Each row is a point. Two turns around zero, p and q, are shown by what they do to some points. Where does a point land after both, in the order given? Backwards means that the second turn is done in reverse. Each puzzle has new turns, and all numbers are rounded.

Turn p:
[ 2.1 -4.3 -5.9] => [ 0.3 -7.0  3.0]
[ 1.2 -3.1 -0.4] => [-1.6 -1.6  2.4]
[3.3 4.0 1.8] => [3.8 3.7 1.3]
[-3.7  1.0  2.8] => [-2.2  2.6 -3.3]
[-2.9  2.3  1.7] => [-0.4  2.3 -3.4]
Turn q:
[-5.7  0.2  0.2] => [-1.0  1.7  5.4]
[-0.3 -3.9  0.6] => [-3.1  2.3 -1.1]
[ 2.7 -1.7  1.2] => [-1.6 -0.6 -3.0]
[-2.0  2.7  4.1] => [-1.6 -3.8  3.3]
[ 0.9  4.4 -0.4] => [ 3.3 -2.9  0.7]
[ 4.4 -1.7 -5.8] => [ 3.9  3.5 -5.4]
Where do these land?
q, then p backwards: [ 1.0 -2.8 -3.9] => [-1.1  3.9  2.8]
p, then q: [ 1.2 -0.3  4.9] => [ 1.2 -3.5  3.5]
q, then p: [1.1 3.9 3.5] => [-4.3 -1.7  2.7]
q, then p: [-3.3 -0.9 -4.4] => [3.6 4.3 0.0]

Turn p:
[ 0.3 -2.3 -2.8 -5.2] => [-5.8  0.7 -2.1 -1.3]
[ 2.5 -0.4  2.3  2.8] => [ 3.2 -3.0 -0.7  0.3]
[ 0.5  8.3 -2.9  1.9] => [-0.3 -0.2  6.9  5.8]
[-1.0 -3.2  0.9  2.7] => [ 2.6 -0.3 -0.5 -3.5]
[-2.3 -2.5  2.6 -2.2] => [ 0.4  2.8 -3.7 -1.3]
Turn q:
[ 1.3 -2.6 -0.5 -5.4] => [ 4.0  1.8 -1.3  4.2]
[0.7 6.4 1.1 0.7] => [-5.5 -2.0 -3.0  0.3]
[ 0.9 -1.4  0.0  3.5] => [-1.0  1.5  2.6 -2.2]
[-2.7 -2.5  2.3 -0.6] => [ 3.4  0.2 -1.3 -2.5]
[-3.4  2.2 -8.3  4.6] => [-2.3 -7.1  7.1  0.0]
[ 2.5  0.7  3.1 -0.6] => [-1.4  2.9 -2.5  0.0]
[ 0.8 -2.8  2.2 -2.3] => [ 2.9  2.8 -1.6  0.3]
Where do these land?
p, then q: [-4.9 -2.3 -2.8 -1.2] => [-0.4 -3.4 -4.9  1.9]
q, then p: [ 0.9  1.9  2.5 -2.4] => [-1.6 -0.1  3.6 -1.1]
q, then p: [-4.7 -4.6 -7.3  1.7] => [ 4.0 -4.0 -8.2  0.0]
p, then q: [4.8 2.0 1.0 3.5] => [ 1.6  5.1  2.8 -1.9]
p, then q: [ 3.2 -0.4  4.4 -2.8] => [-0.3 -1.1  6.0  0.8]
p, then q backwards: [-0.1  1.2  3.8  1.3] => [-0.6 -2.0  0.0 -3.6]
p, then q: [ 0.6  2.2 -1.6 -0.1] => [ 0.1  0.3 -0.5 -2.7]

Turn p:
[-1.0 -2.0  4.5  1.5  2.6  4.1] => [ 0.1 -3.0 -3.6 -0.3  1.4  5.2]
[ 0.6 -4.9 -4.8  0.7 -4.7  1.3] => [ 4.9  0.1 -1.3  5.4 -1.4 -3.8]
[-0.3  2.1 -3.0  1.7  1.1 -3.0] => [-2.5  3.2  1.7  1.0  1.5 -1.9]
[-4.0  3.0 -2.4 -5.1  1.5  4.6] => [-0.8  2.7  1.2  0.6 -6.9  4.8]
[ 3.5 -1.2  3.5 -4.0  2.1 -2.3] => [ 0.0 -1.1 -2.5 -6.4 -0.6 -1.7]
[ 1.8  4.6  0.6 -0.4  3.0 -2.8] => [-2.8  2.8  2.3 -4.2  1.7  0.1]
[-4.2 -3.3  4.0  3.2 -1.5  1.7] => [-1.0 -6.0 -1.8  3.6  1.3  2.3]
[ 3.6  1.7 -2.5  2.4 -4.2 -3.6] => [ 2.2  1.3  4.1  0.5  3.0 -5.0]
Turn q:
[-1.5 -3.1 -0.1  4.0  1.2  5.6] => [ 3.9  0.1 -4.2 -0.4 -4.9 -1.9]
[-3.9 -3.2 -0.2  1.2  2.2  1.4] => [ 2.9  0.9 -4.0 -2.7 -0.6  0.6]
[ 1.3  4.7 -1.6 -1.3 -5.5 -4.4] => [-4.1  3.7  4.7  3.4  3.6 -0.7]
[ 2.5  0.7 -2.2 -4.0 -3.0 -1.3] => [0.0 0.9 4.9 2.3 1.3 2.5]
[ 1.9 -1.7 -4.1  2.9  2.9  0.8] => [-0.7  1.1  0.1 -2.8 -5.5  1.2]
[-0.5  6.3  5.6 -3.9  4.3 -1.0] => [-1.6 -6.4  2.0 -2.9  5.8 -3.9]
[ 0.2 -3.8  2.7  1.1 -2.1 -1.1] => [-0.3 -0.3 -3.6  3.1  0.3  2.3]
Where do these land?
p, then q: [ 1.2  4.7 -2.0 -3.1  0.2  0.6] => [ 0.3 -2.2  1.9  3.1  3.4 -2.8]
p, then q: [ 2.1  0.0  0.0  1.9  3.1 -1.9] => [ 0.0 -0.2  1.6 -4.1  1.1 -0.4]
q, then p: [-1.6  3.6  1.6 -3.0  4.8  8.2] => [ 2.2 -1.8 -4.1 -5.9  0.5 -7.6]
p, then q: [-1.8 -1.1 -2.9  3.2 -0.6 -1.8] => [-3.2  1.4 -2.7 -2.0 -0.5 -1.7]
p, then q: [-2.1 -0.9  1.2  0.1  1.8 -3.9] => [ 1.0  2.8 -1.8 -2.4  2.5  1.1]
p, then q: [ 2.6 -7.7  0.2 -1.9 -8.5  0.0] => [-6.4  0.9 -0.1  3.9 -4.1  8.3]
q, then p: [-0.4  1.4  2.1  2.7 -0.8 -1.3] => [-2.9  1.1  0.4  2.2 -0.1 -1.2]
